Each row is a point. Two turns around zero, p and q, are shown by what they do to some points. Where does a point land after both, in the order given? Backwards means that the second turn is done in reverse. Each puzzle has new turns, and all numbers are rounded.
In the rows, zero is written as 128.

Turn p:
[ 96  92 150] => [100 130 173]
[128 141 164] => [129  91 138]
[132 189 121] => [184 110 109]
[155  90  76] => [100 182  94]
Turn q:
[129  98  76] => [ 89  86 146]
[115 105 182] => [136 182 153]
[166 177 127] => [177 103  99]
[151 163 125] => [159 111 105]
[ 79  96 130] => [ 79 159 137]
Where do these land?
q, then p backwards: [101 175 106] => [185 133 118]
q, then p backwards: [ 91 132 166] => [128 106  80]
p, then q: [155 119 156] => [ 91 133 141]
q, then p backwards: [165  86  85] => [105 126 195]

Turn p:
[117 179 162  96] => [134  82 135  76]
[163  63 136 119] => [168 178  94 144]
[ 97 103 138 101] => [114 130  83 114]
[155 164  68 173] => [105 144 205 158]
[108 130 136 151] => [119 106 123 148]
Turn q:
[ 95 157  54 122] => [ 59 146 176 123]
[110 111 112 104] => [109 100 142 139]
[159 144 158 121] => [172 136 131 115]
[ 92 107 195 158] => [155 135  75 188]
[184 121 122 135] => [146 123 116  75]
Where do these land?
p, then q backwards: [177 110 125 104] => [156 171 151 141]
p, then q: [ 88 150 165 162] => [ 99  91  79 129]
q, then p backwards: [113  96 158 151] => [106  91 154 140]
p, then q backwards: [112  96 173 156] => [112  88 175 133]
q, then p: [151 173  74 124] => [134  86 104  72]
p, then q: [103 104 121 137] => [ 95 143 125 132]
p, then q: [152 167  81  62] => [177 115 193 171]

Turn p:
[130 143  78 125  56  86] => [ 87  97 100 194 127  83]
[139  52 155  77 134 141] => [118 198 159  94  94  94]
[149  96 125 146 186 144] => [150 178 144 112 162 156]
[ 97 124 126 133 156 149] => [139 133 108  91 143 137]
[131 123 173 187 162 104] => [208 126 149 134 144 141]
[ 70 159 100 159 131 153] => [136  95  62 106 150 144]
[154 171 156  79 125 106] => [ 99  88 186 125 108 130]
[155 156 110 118  73 142] => [ 86 110 115 169  95 140]
Turn q:
[132 176 123 178 156 135] => [132 139 100 183 143 167]
[124 115 182 119  89  98] => [ 89 110 166 104  89 144]
[107 116 118 178  88 107] => [ 72 118  86 124 115 133]
[106 172  72 102 111 137] => [160 185  86 110 112 125]
[120 114 105 106 202 149] => [195 104 122 130 172 117]
[176  55 145  68 134 104] => [122 108 204  73 165  88]
[131 148 152 145 115 166] => [126 131 133 172  98 122]
Where do these land?
q, then p backwards: [ 70 151 138 148 108 172] => [117 129 149 153  57 150]
q, then p: [116 169  88 191 120 151] => [120 114  68 158 179 153]
p, then q: [165 113 123  72 103 134] => [118 115 108 119  68 160]
q, then p: [174  96 177 106 133  94] => [169 131 158  72  90 117]
p, then q: [112  89 119 125 118 136] => [130 161 116 113 131 151]
q, then p: [135 112 135  81 104  83] => [102 110 158  86  92 112]
q, then p: [124 166 117 174 211 125] => [142 184 109 135 166 201]
